Each row of a before or after table is a point. The points were changed in one or more steps. Then noise was added and the rows were shuffled. The steps act on columns, c1 being the first. Write out the steps. A step turns or swaps two columns, mirrors them in a line or flattens them onto one, adds a multiple of one to another, or multiplies or shifts one. Angles are multiples of 10 degrees, from the lower column toward the higher: turns from -170 to 170, lines from 10 to 170 but not 90. Use the fewest steps. Two steps may share a column if one is a turn and the other turns, adds or multiplies; they go together, in the order done. Otherwise the lowest column goes first.

Before, 14 rows:
[[-19 -31]
 [ 24  11]
 [-19  23]
 [ 34  -5]
 [ -4  54]
 [ 36   1]
 [ -6 -37]
 [-49 -46]
 [ 43  34]
 [ 14  41]
 [ 53  19]
 [ 56  -2]
 [-32 -36]
 [-15  47]]
After (14 x 2):
[[-25  16]
 [ 43  36]
 [ 29  47]
 [-31 -59]
 [ 33  13]
 [ 19  18]
 [-23  48]
 [ -1  44]
 [  8 -36]
 [ 54  17]
 [ 33   7]
 [-31  39]
 [-18 -44]
 [ -6 -36]]
Steps: turn c1 and c2 by 20 degrees

Before (12 x 3):
[[ -2 -23   2]
 [-10  26  -5]
 [-10 -46   3]
 [  5  16  25]
 [  0  10  16]
 [ -5  15  12]
 [-25 -17  32]
 [-16  10 -26]
 [-15  17  -4]
 [-14   3  10]
 [-15  17 -31]
 [ -4 -17  18]]
After, 12 rows:
[[-11 -15  11]
 [ -2  17 -20]
 [-13 -11 -17]
 [-22  -8 -62]
 [  6 -30  -3]
 [ -7 -18  -5]
 [  1 -18  -4]
 [ -3   0 -28]
 [-16   9   9]
 [-15   8  19]
 [-10  34 -41]
 [-12 -11   0]]
Steps: turn c2 and c3 by 140 degrees; add 1 times c1 to c3

Before:
[[ 15   2  39  -8]
 [ -6  12   0  16]
 [  5   0  -8 -60]
 [ 14  -8  -4  18]
 [  8  10  11   9]
 [ 16  10 -11 -25]
 [ 13 -10 -11  15]
 [ 11  -6   4 -17]
 [-13   7   6   8]
 [ 16   6  15  23]]
After (10 x 4):
[[-41   2   1  -9]
 [  7   9   7 -60]
 [  5  15  16 -24]
 [ -3   6 -16   8]
 [ -3 -14  13  16]
 [-14  10   6  10]
 [  6 -15  13  11]
 [  3   9  -5  18]
 [-11  -4  11 -19]
 [-17   0  10  25]]
Steps: turn c1 and c3 by 110 degrees; turn c2 and c4 by 10 degrees

Before, 12 rows:
[[  4 -12   2  11  19 -13   9   1]
 [  6 -22 -22 -12  20  -1  -6 -16]
 [  7  -8  -6  -3   2   1 -17 -23]
 [-10  13  -1   8  13 -21 -20 -15]
 [ 11 -22 -21  11  18  -9  28 -23]
 [-10   9 -30  -3   5   6 -19   0]
 [ -3  -1  -7  10   4  -2 -13  -2]
 [-31 -19   1 -22   5   4  10  -4]
 [  8  60 -20   8  20  27 -14  -3]
 [  8 -21  -3 -17  10 -18  19   1]
 [  0 -24  -6   6  29  -9 -19 -18]
 [  9 -17   2   6   8  -1 -10  -7]]
After (12 x 8):
[[-15 -18  -1 -22  12  17  -3 -10]
 [ -4  -4   0 -10   7  -7  -1  18]
 [ -2 -20  -1 -12   4  -8 -12  12]
 [-15   2  -4   1  18   2  15  11]
 [ 11  -2  -1 -16  10   6 -13 -10]
 [  0  -2  -1 -17   4   4   0   2]
 [ 22 -14  -3 -15  22 -18   0 -58]
 [ 15  -2   0  20   3  29 -14  17]
 [ -4 -12  -4   0  23  -6 -13  25]
 [-19   6  -3  25  10  -1  -5  20]
 [-12 -17  -4  19  22  -7  23  25]
 [ -8 -15  -5 -19  30   1  -5  26]]
Steps: turn c1 and c6 by -110 degrees; turn c2 and c8 by -100 degrees; flatten c3 and c5 onto the line at 100 degrees; mirror c4 and c7 in the line at 60 degrees

Before (13 x 9):
[[ -4  -3 -43 -25  22 -15 -54  23  -6]
 [-37 -26  -9  -3 -32  35   5  10   5]
 [-28 -10  -4  -5 -26  26  36   3 -18]
 [ 45 -20 -26  -1  11 -16 -39   6  -5]
 [  9  -9  -7  11  29 -15 -11  16 -16]
 [  1  37   6  44  -4  24  18 -35 -25]
 [ 13  -2 -59  -7  -4 -24 -30  28   8]
 [ 13  -1 -33 -24  14  -8 -17  -5  22]
 [  9   8 -20   1   2 -32 -26  19  19]
 [-10   4   4 -22 -17  30   6  29  -4]
 [  8   6   9 -14  -9 -23 -23  -3 -45]
 [ -9   7   4   9  -4  -8 -23  -9  -3]
 [-11 -10  -7  -3 -29  49   5  28   3]]
After (13 x 9):
[[ 13  -5  47 -17  21   0 -25  42  51]
 [-59 -19   7  -5 -33  -4   8  31  -3]
 [ -1  40 -38 -24  -4   6 -17 -16 -26]
 [-11   8 -10  -3  -5   1  -9  12  21]
 [ 11  -6  42 -41  -4  -2  -2  48  30]
 [ 30 -11  -4 -13  31  -2 -19  35   5]
 [  1   2   5  16  -8   0 -50  17   6]
 [ 24  -2  40 -10  15   0  14  13  24]
 [-32  -1   6  -3 -30   0   5  49  -3]
 [ 53 -22  18 -20  11  -4 -18  26  35]
 [-22   9  14  18 -17   2  -2  49  -7]
 [-46  -5   6   0 -26  -1  -3  24 -40]
 [ 10   1  12 -17   1   1   8  40  32]]
Steps: add 0.7 times c5 to c1; flatten c2 and c6 onto the line at 10 degrees; turn c3 and c4 by 130 degrees; turn c7 and c9 by -70 degrees; shift c8 by 20

Before:
[[-16  27 -24  -9   6 -35  17   6  23  -4   5]
 [-13 -26  -7  -1  -2  17 -10  18   0  18  -3]
 [ -7   1   7 -12   4  10  47  27 -26   2 -10]
 [ 20  11  -5 -15  30  -7  -5   5   4  23 -20]
 [  7  39   2  13  15  17  -4  11  46  -3  15]
 [-23  20   2 -29  29  11 -21   6  26 -14 -12]
 [  5   4  -2 -19  -1 -12  -1   3   7  -4   8]
 [-10  -9  13  -4  -9  -7 -21  -6  15   2 -19]
 [ -9   2 -14  14  11   5 -10 -13   6 -20  17]
 [ -5  12   6  14 -21  29   8 -26  19  28  13]
 [ 21  12   3 -17   4  -9 -11  43  31   1   4]
 [ -3  16 -12 -18 -11 -11 -23 -11  -4  -3 -26]
 [-24  33  13 -11  19 -12 -34   8  19  47  -4]]
After (13 x 11):
[[-35  27 -20  -9 -37 -16  -8 -20  23  15   5]
 [ 16  39 -10  13  29   8   5  17  46  -1  15]
 [ 15  12  20  14 -23  25 -26 -38  19 -12  13]
 [-26  33  -6 -11  56   6 -15  60  19 -56  -4]
 [  1   1   2 -12  20  12 -32 -43 -26  35 -10]
 [-11  20 -21 -29  51  24  25  37  26  -7 -12]
 [ 12  11 -27 -15  38 -18 -14  12   4 -18 -20]
 [ -9  16   1 -19 -41  -6  17  24  -4 -16 -27]
 [ -5   2 -17  14  -9  10  21   2   6   6  17]
 [-12  -9  14  -4  11   1  12  26  16 -17 -19]
 [ -4   5   0 -19  -5 -12   3   4   7   2   8]
 [  1 -26  -3  -1 -16  21  -7  33   0 -19  -3]
 [ 10  12  -1 -17  13 -21   7  59  31  -9   4]]
Steps: turn c1 and c6 by -40 degrees; turn c3 and c5 by 50 degrees; multiply c5 by 2.5; add -1.5 times c7 to c8; turn c7 and c10 by 130 degrees
